Every row gives one point. Each copy is the shape, with its points in the same order, stretched, turned, moved and blurred by noise. Say if it was mirrored as well.

Shape, 6 rows:
[[ -1 -18  32]
 [ -5 -11 -12]
 [  7   7   6]
 [ 23  -4  -9]
 [ -6  -8  16]
 [-52  -2 -12]]
Copy 1 (6 x 3):
[[-19 -19   3]
 [  3   3  -2]
 [  7 -12  11]
 [ 20 -13  -7]
 [-11  -8   6]
 [-14  26  22]]
Copy 1 is: only turned
Copy 2:
[[ 18 -11 -23]
 [  0  15 -12]
 [ -2  -9  11]
 [-20 -14  -6]
 [ 14  -2  -9]
 [ 36  60   8]]
Copy 2 is: mirrored

Shape, 12 rows:
[[-31  45 -27  29 -16  34]
 [ 17  48  -4  14 -13  19]
 [ 20 -15  -5  42  -2   6]
 [-21   6 -42 -33  19  -6]
 [ -2 -34 -15 -11  -9 -45]
 [-13  30   2  14   3   5]
 [ 18 -12 -25  20  23 -26]
 [-29 -22  -4 -16 -14 -12]
 [ 10 -15   7 -30  21  -6]
 [ -3  -8   6 -21 -36  42]
 [ 50  46  15  18 -11  22]
 [  4   8  -2 -30  28   8]]
Copy 1, 12 rows:
[[  5  18 -28 -28 -27  32]
 [ 20  14  17 -16  -2  38]
 [ 19  13  -3   4  29  -4]
 [-16  48 -16  -1 -40 -13]
 [ -2  28 -20  50  -8 -23]
 [-13  11   3  -2   0  29]
 [ -5  49  -4   9  15  -9]
 [-16   4 -24  38 -30 -13]
 [-11   9  22  16  -4 -15]
 [  7 -28  -5  10 -37  -2]
 [ 30  12  45 -17  21  33]
 [-14  26  24  -5  -8  -6]]
Copy 1 is: only turned
Copy 2, 12 rows:
[[-49 -16 -11 -44  28 -55]
 [ -5 -35  22 -46  21 -25]
 [ 20 -19 -20  -7  26  -9]
 [-31  -3 -14 -20 -39   7]
 [  8 -15 -10  42 -44  -1]
 [-13   8  12 -23   9 -33]
 [ 38  -2 -25 -23 -15  12]
 [-33  -1  -2  43 -17 -16]
 [ -1   3  15  10 -19  28]
 [-60 -43  17  28  23 -10]
 [ 24 -46  33 -44  36  -4]
 [-14   4  16 -17 -10  23]]
Copy 2 is: mirrored
Copy 3, 12 rows:
[[  7  12 -38  -4  41  19]
 [ -6   3  -5 -42  17  19]
 [-29   8  11   2  -1   3]
 [ 52  45 -47  -7 -32   6]
 [ 28  32  10  11 -30  -5]
 [  3   1 -17 -22   9  -5]
 [  3  45   0 -10 -20 -11]
 [ 27   3 -17  24 -20   1]
 [  6   5 -10 -20 -45  -7]
 [  3 -20  -6  11 -12  46]
 [-29 -13  23 -60  15  17]
 [ 13  10 -26 -28 -37  -1]]
Copy 3 is: mirrored

Shape (15 x 9):
[[ 12  -3  10  22  16 -14 -23  -4   2]
 [ -7 -18 -18  22 -19  -6   5   1  14]
 [ 18 -19  30 -22  13  19  13   2 -14]
 [ 23  -3  -8 -22  34   1  15  28  -5]
 [ 16  23  18  29 -18  10  16  -1   4]
 [ 13  21 -11  26  -4  14 -13  14 -22]
 [ -2 -24  -9 -18  32 -24  27   6 -19]
 [ 24  11  32 -27  10 -22 -14   3  -3]
 [ 27  -9   4 -11  16  12  -5   8 -14]
 [-14   5 -20  -8  13   5   6 -21 -11]
 [  3   8 -18  31   7  16 -15 -23 -20]
 [ 30  -1  -8  22   0  -7  -1  17 -13]
 [-14 -26  28  10 -11  -3 -19 -16 -14]
 [ 21  17 -18   5  -8 -10   2 -20  -2]
 [ 16 -14 -10 -23 -10 -12 -15 -20  15]]
Copy 1, 15 rows:
[[ 40  -8  24 -14 -14  10  -2   8 -28]
 [  2  -8  26   0   3 -31 -29   5   7]
 [ 32   4 -10  40  13  31  13  10  16]
 [ 13 -23  -3  51 -29  13  37   4  11]
 [  5 -19  18  12  20  15 -38 -33 -14]
 [ -6   3  55  10   1  20   4 -23 -23]
 [ 35  17  -5  49 -28 -21  21  20   3]
 [ 23  -4 -30   9 -32  43  -1  -6  -5]
 [ 19  -2  11  28  -3  27  17  18  -3]
 [ -4  21  -1  10   3 -21  30  -1 -18]
 [  7  14  44  -3  22   0  14   0 -48]
 [ 12  -9  42  25 -13  17 -16   5 -21]
 [ 41  35  21 -16  17   7 -25  14   2]
 [-15  -8   3   8 -10  -1 -10   2 -33]
 [ -8 -11 -22 -10 -14   6  -5  39   1]]
Copy 1 is: mirrored
Copy 2:
[[ -5 -13   1 -16  19 -25  18  11   0]
 [ 34  -1   3 -21  17  11  -2  16  -7]
 [-17 -26   1  12 -41   0  38   0 -14]
 [-28  -3  -1  53   6   8  13  16   2]
 [ -9 -19 -32 -22 -28  -4  -5   3 -11]
 [-24  11  -1 -20   0  -7   0  15   6]
 [ 16  -2  -8  40  24  16  20  -4  23]
 [-41 -25  13  12  -4 -18  17 -24 -10]
 [-24 -13  14  11 -15  -4  24  16  -2]
 [ 26  15   7  13   2  -6   4  -3  17]
 [ 19   7   6 -27  -3 -20   6  21  23]
 [-15 -13  -5  -8   9   5   2  24   7]
 [ 12 -12  12 -50  -8 -14  35 -18 -10]
 [ 11 -14   9   1   0  -5 -16   9  15]
 [ 15 -21  43   2   2  -5   4   6 -11]]
Copy 2 is: only turned
Copy 3 (15 x 9):
[[-22 -29   1   5  -7   4  -6  -3  41]
 [ 26 -15   8  16  24  24 -11  -4  29]
 [ -3  -1  13 -22 -12   8  35   9 -32]
 [-15 -13  -7 -39  15  -8  -8  -6 -39]
 [ 21   3  -3  -8 -20  24 -10   5  15]
 [ 18 -21   8 -10  -9 -14 -27  16   3]
 [-18   8 -14 -17  46   1   8   8 -15]
 [-36 -12 -23   0 -32   0  24 -24   8]
 [ -4 -20  14 -30  -5 -11  10  -2 -18]
 [  1  21   8   0  25 -19  -1   0  -6]
 [ 14  -4  25  -7  11 -19 -13  14  25]
 [ 10 -30  -4 -21   5   3 -14   5  12]
 [  0  -9  14  34 -10  15  33  16  34]
 [ 12  -2  -6 -13   6  -8  -6 -19  22]
 [  0 -15  11   9   0  -2  26 -42  22]]
Copy 3 is: only turned
Copy 4 (15 x 9):
[[-22   9 -18  -5  21 -33  10   8   0]
 [ -5   7  19 -37   4   9  -1  -4  16]
 [  9   8   5  50   9  28   2   5 -26]
 [ 12  48  -8  28 -20   2  47  17 -15]
 [ -3   8  28 -17  17 -28 -24   5 -29]
 [ 18  30  37 -12  17 -51  -3   1   5]
 [ 20  31 -29  29  -1  34  37  26   0]
 [  2  -3 -27  27  26 -11  29  -4 -60]
 [ 10  15   8  30   3  -3  24   5 -12]
 [ 40  -7  -2   7  -1  -9  -7  -6  20]
 [ 21  -5  21  -7  13 -50 -19   2  34]
 [ -2  30  18 -10  13 -23  27  16 -11]
 [ -5 -14   3   9  47  15 -25 -11   2]
 [ 25 -20   7 -16   6 -30  14  -1 -16]
 [ 10 -40  -7  -4   3   9  26 -22 -17]]
Copy 4 is: only turned
